Each row of a before or after table is a point. One or more steps were done to the points. Then noise was added and the rows were shuffled. The steps act on how far a point lies along the listed directions, d1 being the first. What was done? A step turns or swaps two directions, mirrors them in a line or flattens them onto one, adds a multiple of one to another, or multiplies one. Angles are multiples of 10 degrees, from the lower direction toward the higher: turns from -170 to 170, lines from 10 to 170 but not 90. Use the fewest steps. Two steps may share a direction if one is a turn and the other turns, adds or multiplies; they go together, in the order done. Otherwise the lowest direction goes first.

Directions:
(1): [ 0.14  0.49 -0.03]
(2): [ 0.33 -0.07  0.39]
(3): [ 0.36 -0.13 -0.33]
Before (10 x 3):
[[ 0.17  0.29 -0.02]
 [ 0.08  0.19  0.13]
 [ 0.04 -0.70 -0.07]
 [ 0.32  0.64 -0.30]
 [ 0.18  0.16  0.15]
 [-0.28 -0.44  0.05]
 [ 0.05  0.22  0.40]
 [-0.01 -0.74  0.09]
 [ 0.31  0.16  0.12]
 [-0.19 -0.40 -0.07]]
After (10 x 3):
[[ 0.01  0.22  0.06]
 [ 0.17 -0.64 -0.27]
 [ 0.00 -0.43 -0.08]
 [ 0.22  0.73 -0.02]
 [-0.06  0.18  0.07]
 [ 0.08  0.24 -0.03]
 [ 0.05  0.32  0.02]
 [-0.22  0.16  0.20]
 [-0.10 -0.52  0.00]
 [ 0.09 -0.71 -0.20]]
Steps: turn d1 and d3 by -20 degrees; multiply d2 by 0

Directions:
(1): [ 0.32 -0.50 -0.18 -0.04  0.01 -0.36]
(2): [-0.18  0.09 -0.55  0.40  0.12 -0.04]
(3): [ 0.00 -0.28 -0.23 -0.10 -0.36  0.50]
(4): [ 0.17  0.28 -0.02  0.13 -0.58 -0.25]
(5): [0.54 0.10 0.09 0.33 0.16 0.28]
(6): [-0.25 -0.31  0.35  0.47 -0.13 -0.02]
Before (11 x 6):
[[-0.23  0.72  0.57 -0.13 -0.03 -0.07]
 [ 0.14 -0.16  0.10  0.07 -0.17  0.18]
 [ 0.23 -0.01 -0.26 -0.14 -0.15 -0.24]
 [ 0.15 -0.03  0.13  0.08 -0.54 -0.30]
 [ 0.07 -0.02 -0.04 -0.63 -0.06  0.02]
 [-0.11 -0.38  0.44 -0.43 -0.45 -0.41]
 [-0.16 -0.14  0.20 -0.09 -0.22  0.26]
 [-0.06  0.53 -0.11  0.26 -0.11 -0.13]
 [ 0.08  0.11  0.71 -0.31 -0.20 -0.52]
 [ 0.02 -0.02 -0.15  0.34 -0.16 -0.46]
 [-0.64 -0.45  0.09 -0.32  0.09 -0.25]]
After (11 x 6):
[[-0.09  0.04  0.27 -0.88 -0.14 -0.16]
 [ 0.23 -0.15 -0.18 -0.15 -0.16 -0.28]
 [-0.03 -0.54  0.14 -0.28 -0.06 -0.10]
 [ 0.02  0.18  0.72 -0.52  0.01 -0.34]
 [-0.21 -0.04  0.11 -0.19 -0.10  0.31]
 [-0.01  0.22  0.11  0.43 -0.27 -0.25]
 [-0.29  0.05  0.82  0.23  0.01 -0.24]
 [ 0.15  0.08  0.02 -0.13 -0.10  0.27]
 [-0.65 -0.04 -0.17 -0.55  0.19 -0.12]
 [ 0.21  0.28  0.14 -0.32 -0.43 -0.11]
 [ 0.12  0.45 -0.20 -0.09 -0.14 -0.33]]
Steps: mirror d1 and d6 in the line at 150 degrees; turn d2 and d4 by 20 degrees

Directions:
(1): [ 0.04  0.02 -0.72  0.02 -0.10 -0.10 -0.18  0.03  0.45]
(2): [ 0.17 -0.55 -0.12  0.25  0.20  0.54 -0.11 -0.14 -0.05]
(3): [ 0.13 -0.28  0.17  0.47 -0.47 -0.20  0.06  0.40  0.10]
(4): [-0.10  0.10  0.25  0.35  0.39 -0.06  0.25 -0.16  0.57]
(5): [ 0.62  0.38  0.12 -0.01 -0.29  0.29  0.01 -0.20  0.15]
Before (10 x 9):
[[ 0.09 -0.33  0.05 -0.17  0.14  0.36 -0.20 -0.08 -0.37]
 [-0.29 -0.26 -0.11 -0.09  0.36  0.40 -0.04 -0.04  0.17]
 [-0.14  0.64 -0.25 -0.17  0.24 -0.23  0.31 -0.25  0.85]
 [-0.20 -0.09 -0.04  0.45  0.51 -0.22  0.21  0.10  0.32]
 [ 0.32  0.19  0.45  0.21 -0.34  0.19  0.18  0.14 -0.32]
 [-0.37  0.29  0.05 -0.27  0.03 -0.19  0.08 -0.08  0.01]
 [ 0.37 -0.17 -0.23  0.13 -0.05  0.19 -0.08 -0.19 -0.04]
 [-0.01 -0.30 -0.07 -0.36 -0.25  0.06 -0.26  0.33 -0.85]
 [ 0.29  0.40  0.20 -0.07 -0.02 -0.13  0.00 -0.21  0.36]
 [-0.54 -0.58 -0.70 -0.16  0.41 -0.24 -0.11  0.15 -0.03]]
After (10 x 9):
[[ 0.13  0.31 -0.01  0.03 -0.29 -0.48 -0.06  0.13  0.35]
 [-0.03 -0.31  0.27  0.22  0.15  0.48  0.06  0.03  0.24]
 [-0.25  0.10 -0.42  0.29 -0.34 -0.64  0.25  0.39  0.90]
 [ 0.05 -0.43  0.03  0.52 -0.09 -0.10  0.08  0.42 -0.10]
 [-0.20 -0.80 -0.28  0.19  0.61  0.26 -0.02 -0.08  0.03]
 [-0.41 -0.04 -0.03  0.07  0.10 -0.27  0.09  0.01  0.21]
 [ 0.11  0.43  0.15 -0.17 -0.24  0.05  0.06  0.05 -0.46]
 [ 0.41  0.13 -0.18  0.01 -0.01  0.17 -0.05 -0.28  0.02]
 [ 0.25 -0.02  0.36 -0.04  0.34  0.46  0.02 -0.33 -0.10]
 [-0.13  0.08  0.05 -0.54  0.62  0.38 -0.09 -0.33 -0.49]]
Steps: turn d2 and d5 by 40 degrees; add -0.5 times d2 to d1; turn d3 and d4 by -80 degrees

Directions:
(1): [-0.12 -0.32  0.20 -0.53  0.13 -0.13 -0.25  0.07 -0.51 -0.22  0.32  0.31]
(2): [-0.05 -0.33 -0.12 -0.47 -0.19 -0.35  0.26  0.10  0.06 -0.06 -0.59 -0.30]
(3): [-0.05  0.21 -0.76 -0.12 -0.35  0.11  0.02  0.05 -0.42  0.14  0.22 -0.13]
(4): [-0.18 -0.06 -0.27 -0.29  0.35  0.03 -0.34 -0.52  0.39 -0.08  0.20 -0.37]
(5): [-0.05  0.29  0.23 -0.38 -0.40  0.40 -0.51  0.05  0.16  0.24 -0.28  0.11]
(6): [-0.15  0.15  0.24 -0.28 -0.20  0.30  0.66 -0.51 -0.03 -0.05  0.15  0.09]
Before (13 x 12):
[[ 0.22 -0.17 -0.25  0.61  0.49 -0.24 -0.10  0.21  0.54  0.14 -0.48 -0.53]
 [ 0.09  0.27 -0.56  0.22 -0.49  0.47  0.12 -0.05 -0.11  0.13  0.24 -0.13]
 [ 0.11  0.18  0.22  0.12 -0.07  0.22 -0.35  0.14 -0.09  0.07 -0.09  0.25]
 [ 0.00  0.29  0.07 -0.11 -0.37  0.09  0.11  0.14 -0.05  0.25 -0.29  0.14]
 [-0.05 -0.13  0.08  0.21  0.52 -0.13 -0.04 -0.26  0.78 -0.03 -0.26 -0.48]
 [-0.02  0.37 -0.12  0.49 -0.16  0.56  0.36 -0.41 -0.17  0.16  0.43  0.22]
 [ 0.03  0.53 -0.10  0.72 -0.15  0.39 -0.05 -0.48  0.20  0.21  0.31 -0.19]
 [-0.02  0.16 -0.20  0.09 -0.55  0.28  0.18 -0.02 -0.07  0.19  0.18  0.10]
 [ 0.15 -0.53  0.14  0.31  0.45 -0.55  0.02  0.01  0.23 -0.17  0.01 -0.04]
 [ 0.05  0.20 -0.67  0.31  0.06  0.21 -0.15 -0.35  0.35  0.23  0.04 -0.16]
 [-0.26  0.11 -0.13 -0.20  0.11  0.11  0.15 -0.11 -0.26 -0.04  0.39 -0.08]
 [ 0.15 -0.33 -0.22  0.15  0.35 -0.54 -0.40  0.27  0.74 -0.10 -0.45 -0.37]
 [ 0.08  0.29  0.08  0.62  0.00  0.23  0.43 -0.19  0.61  0.11  0.02 -0.17]]
After (13 x 12):
[[ 0.19 -0.27 -0.51  0.26 -0.06 -0.45  0.04  0.37 -0.40  0.06  0.19  0.05]
 [ 0.07  0.37  0.25  0.81  0.06  0.30 -0.07 -0.45  0.29  0.07  0.34 -0.08]
 [ 0.13  0.22  0.16  0.73  0.28  0.16 -0.33  0.16  0.19  0.01  0.55  0.26]
 [-0.03 -0.05 -0.48  0.31  0.58 -0.15 -0.38  0.12 -0.24 -0.12  0.60 -0.11]
 [ 0.01  0.11  0.47  0.14 -0.13  0.56  0.36 -0.44  0.28 -0.08  0.26  0.13]
 [ 0.12  0.16  0.50  0.75  0.10  0.35  0.22 -0.27  0.48  0.13 -0.15  0.16]
 [-0.03 -0.05 -0.86 -0.16  0.03 -0.16 -0.26  0.12 -0.54 -0.17  0.75  0.09]
 [-0.17 -0.03  0.22  0.01  0.19 -0.08  0.42 -0.03  0.21 -0.04 -0.13 -0.19]
 [ 0.01  0.12 -0.18  0.29  0.27  0.26  0.16 -0.60  0.13  0.01  0.45  0.21]
 [ 0.04  0.12 -0.59  0.28  0.24  0.18 -0.14  0.11 -0.71  0.08  0.76  0.11]
 [-0.09  0.20  0.34 -0.28 -0.10  0.16 -0.29 -0.02  0.05  0.15 -0.07  0.28]
 [ 0.00  0.03  0.46  0.03 -0.28  0.25  0.09 -0.19  0.30  0.06  0.12  0.23]
 [ 0.04  0.31 -0.16  0.02 -0.25  0.28 -0.27 -0.09  0.08  0.17 -0.26 -0.11]]
Steps: mirror d1 and d2 in the line at 50 degrees; turn d3 and d6 by 100 degrees; turn d4 and d5 by -40 degrees

Directions:
(1): [ 0.31  0.64 -0.11 -0.35 -0.27  0.04 -0.13 -0.38 -0.13  0.21  0.38  0.33
 -0.46  0.26 -0.19  0.23  0.01  0.02]
(2): [-0.18  0.10  0.43  0.01  0.26 -0.45  0.12 -0.01 -0.39 -0.16 -0.06 -0.09
 -0.17  0.07 -0.16  0.28  0.28 -0.80]
Before (8 x 18):
[[-0.02  0.24  0.16 -0.08  0.04 -0.02  0.00 -0.09 -0.08 -0.17  0.14  0.05
  -0.17 -0.03 -0.07  0.15  0.22 -0.29]
 [ 0.23  0.52 -0.28 -0.41 -0.38  0.15 -0.10 -0.35  0.01  0.19  0.43  0.33
  -0.27  0.13 -0.19  0.08 -0.05  0.34]
 [-0.02  0.44  0.17 -0.30  0.20 -0.18 -0.02 -0.21 -0.34 -0.06  0.10  0.10
  -0.32  0.10 -0.16  0.33  0.18 -0.49]
 [ 0.25  0.41 -0.08 -0.23 -0.18  0.07 -0.21 -0.29 -0.18  0.12  0.22  0.10
  -0.32  0.11 -0.12  0.18 -0.03 -0.04]
 [ 0.34  0.12 -0.38 -0.17 -0.40  0.42 -0.14 -0.06  0.26  0.23  0.19  0.20
   0.00  0.09  0.04 -0.18 -0.20  0.59]
 [ 0.13  0.33 -0.01 -0.15 -0.20  0.07 -0.09 -0.21 -0.01  0.25  0.22  0.23
  -0.29  0.11 -0.04  0.21 -0.11  0.06]
 [ 0.12  0.02  0.03  0.03 -0.03  0.02 -0.14 -0.12  0.06  0.05  0.12  0.08
   0.00  0.05 -0.01  0.00 -0.03  0.20]
 [ 0.02  0.33  0.30 -0.20 -0.03 -0.40 -0.08 -0.14 -0.25  0.03  0.15  0.19
  -0.37  0.20 -0.06  0.32  0.19 -0.54]]
After (8 x 18):
[[-0.30  0.12  0.78 -0.02  0.37 -0.86  0.10  0.05 -0.59 -0.24 -0.10 -0.06
  -0.30  0.13 -0.13  0.47  0.47 -1.36]
 [ 0.04  0.01  0.02  0.01  0.01  0.02 -0.12 -0.03 -0.11 -0.02 -0.03 -0.13
  -0.02 -0.06 -0.01  0.03 -0.01 -0.09]
 [ 0.45 -0.22 -0.85 -0.04 -0.61  0.94 -0.25  0.10  0.79  0.35  0.11  0.19
   0.38 -0.08  0.30 -0.61 -0.56  1.55]
 [ 0.12 -0.09 -0.06  0.08 -0.07  0.12 -0.15 -0.08  0.16  0.07  0.09  0.07
   0.10  0.01  0.05 -0.08 -0.09  0.39]
 [-0.02 -0.05  0.00  0.04 -0.09  0.09 -0.03  0.01  0.11  0.15  0.01  0.06
  -0.01 -0.05  0.08  0.05 -0.14  0.14]
 [-0.18  0.15  0.41  0.00  0.23 -0.28  0.08 -0.01 -0.26 -0.30  0.02 -0.07
  -0.16 -0.03 -0.11  0.24  0.37 -0.71]
 [ 0.07 -0.11 -0.42 -0.10 -0.27  0.35 -0.03 -0.02  0.33  0.10  0.13  0.09
   0.22 -0.14  0.07 -0.27 -0.21  0.75]
 [-0.34  0.23  0.64 -0.11  0.60 -0.65  0.17 -0.04 -0.65 -0.32 -0.14 -0.16
  -0.26  0.03 -0.22  0.49  0.45 -1.27]]
Steps: multiply d1 by 0; multiply d2 by 2.5

Directions:
(1): [-0.36 -0.18  0.10  0.03 -0.33 -0.24 -0.15  0.32 -0.06 -0.27  0.43 -0.16
  0.39 -0.12 -0.24  0.25  0.00  0.21 -0.86  0.06 -0.12  0.31 -0.06 -0.38]
(2): [ 0.12  0.35  0.19  0.50 -0.36 -0.33 -0.65  0.04 -0.26  0.13  0.50 -0.46
 -0.06  0.34  0.23 -0.03 -0.05 -0.08  0.32 -0.36 -0.07 -0.15 -0.07  0.07]
(3): [ 0.01  0.27 -0.32 -0.39  0.16 -0.32 -0.16  0.80  0.30 -0.37 -0.04  0.28
  0.01  0.00  0.26  0.06  0.10  0.03  0.01 -0.40  0.34 -0.44 -0.28  0.00]
Before (11 x 24):
[[ 0.42  0.24 -0.08  0.00 -0.07  0.28  0.08 -0.36 -0.09  0.33 -0.47  0.13
  -0.31 -0.15  0.18 -0.09 -0.02 -0.33  0.85 -0.12 -0.15 -0.29 -0.09  0.48]
 [ 0.08 -0.07  0.20  0.34 -0.15 -0.04 -0.17 -0.08 -0.16  0.00  0.20 -0.23
  -0.10 -0.04  0.09 -0.04 -0.05 -0.10  0.07 -0.37 -0.05  0.03  0.11  0.09]
 [-0.23 -0.18 -0.13 -0.33  0.15  0.01  0.39  0.15  0.19 -0.41 -0.28  0.35
   0.21 -0.20 -0.26  0.22  0.11  0.13 -0.69  0.01  0.02  0.16 -0.09 -0.27]
 [ 0.54  0.15  0.25  0.81 -0.28  0.14 -0.36 -0.87 -0.50  0.44  0.08 -0.56
  -0.49  0.51  0.30 -0.42  0.00 -0.33  1.08 -0.18 -0.31 -0.04  0.10  0.45]
 [ 0.10  0.25  0.17  0.64 -0.44 -0.24 -0.61 -0.07 -0.44  0.41  0.62 -0.47
  -0.11  0.45  0.29 -0.10 -0.10 -0.16  0.33 -0.24 -0.09 -0.05 -0.04  0.17]
 [-0.03  0.19  0.18  0.32 -0.28 -0.21 -0.19 -0.23 -0.16  0.12  0.28 -0.26
  -0.10  0.18  0.21  0.13 -0.07  0.08  0.16 -0.09 -0.05  0.03  0.09  0.13]
 [-0.11 -0.42  0.31 -0.37  0.12  0.16  0.25 -0.14  0.19 -0.06 -0.20  0.11
   0.11 -0.27 -0.30 -0.08  0.11 -0.14 -0.28  0.43  0.05  0.17 -0.02 -0.03]
 [-0.33 -0.29 -0.03 -0.19 -0.43 -0.06 -0.50  0.60  0.08 -0.29  0.65 -0.11
   0.43 -0.03 -0.10  0.25  0.05  0.33 -0.93  0.10 -0.17  0.14 -0.31 -0.50]
 [ 0.18 -0.10 -0.20 -0.36  0.22  0.30  0.54  0.08  0.22  0.01 -0.64  0.52
  -0.04 -0.20 -0.02  0.02 -0.21  0.03  0.00  0.18  0.14  0.05  0.07  0.01]
 [ 0.15 -0.15  0.12  0.12  0.11  0.34  0.08 -0.65 -0.14  0.54 -0.27 -0.33
  -0.19  0.08  0.02 -0.02  0.01 -0.04  0.43 -0.07 -0.20  0.10  0.42  0.13]
 [ 0.21 -0.19 -0.01  0.19  0.15  0.52  0.33 -0.72 -0.03  0.36 -0.55  0.32
  -0.17  0.00 -0.06  0.02 -0.10 -0.26  0.74  0.35  0.10  0.08  0.12  0.35]]
After (11 x 24):
[[ 0.10  0.37  0.10  0.55 -0.67 -0.75 -0.99  0.60 -0.31 -0.39  0.82 -0.64
   0.06  0.45  0.35 -0.02  0.15  0.05 -0.09 -0.69 -0.06 -0.21 -0.42 -0.06]
 [ 0.23 -0.20 -0.45 -0.81  0.55  0.58  0.24  0.25  0.52 -0.06 -0.61  0.69
  -0.19 -0.08  0.19 -0.20  0.13 -0.02  0.31  0.21  0.29 -0.35 -0.25  0.10]
 [-0.21 -0.02  0.04  0.00 -0.27 -0.27 -0.43  0.28 -0.12  0.02  0.36 -0.52
   0.24  0.05 -0.01  0.29  0.05  0.21 -0.48 -0.39 -0.15  0.10  0.15 -0.30]
 [ 0.15  0.36 -0.26  0.10 -0.08 -0.43 -0.50  0.67 -0.05  0.05  0.32  0.00
  -0.04  0.32  0.44 -0.02  0.03 -0.08  0.34 -0.54  0.31 -0.51 -0.32  0.23]
 [-0.35 -0.26  0.25  0.51 -0.61 -0.17 -0.42  0.01 -0.32 -0.07  0.56 -0.26
   0.45  0.10 -0.23  0.49 -0.14  0.07 -0.47  0.12 -0.09  0.40 -0.12 -0.24]
 [-0.05 -0.30 -0.02 -0.19  0.32  0.34  0.57 -0.41  0.13 -0.08 -0.62  0.32
  -0.02 -0.19 -0.29  0.07  0.05  0.04 -0.28  0.22 -0.08  0.22  0.10 -0.09]
 [-0.07 -0.45  0.29 -0.34  0.02  0.07  0.16 -0.08  0.09 -0.11 -0.06  0.04
   0.15 -0.28 -0.32 -0.01  0.04 -0.11 -0.46  0.45  0.03  0.27  0.02 -0.13]
 [ 0.01  0.15  0.29  0.47 -0.75 -0.21 -0.54 -0.12 -0.39  0.17  0.42 -0.43
   0.13 -0.13 -0.04  0.17 -0.13 -0.12 -0.10 -0.17 -0.45  0.10 -0.10  0.07]
 [ 0.10 -0.04 -0.01  0.06  0.01 -0.14 -0.15  0.34  0.01 -0.25  0.16 -0.01
  -0.12 -0.10  0.21 -0.06  0.00 -0.08  0.04 -0.47  0.12 -0.15 -0.05  0.11]
 [-0.03  0.30 -0.10 -0.02 -0.14 -0.38 -0.17  0.23  0.06 -0.13  0.13  0.04
  -0.03  0.13  0.34  0.10  0.00  0.10  0.18 -0.25  0.15 -0.29 -0.04  0.12]
 [ 0.03 -0.26  0.23  0.26 -0.28  0.32  0.30 -0.42 -0.20  0.24 -0.11  0.02
   0.20 -0.14 -0.23  0.18 -0.32  0.06 -0.35  0.34 -0.27  0.55  0.21 -0.17]]
Steps: turn d1 and d2 by -50 degrees; turn d1 and d3 by 120 degrees
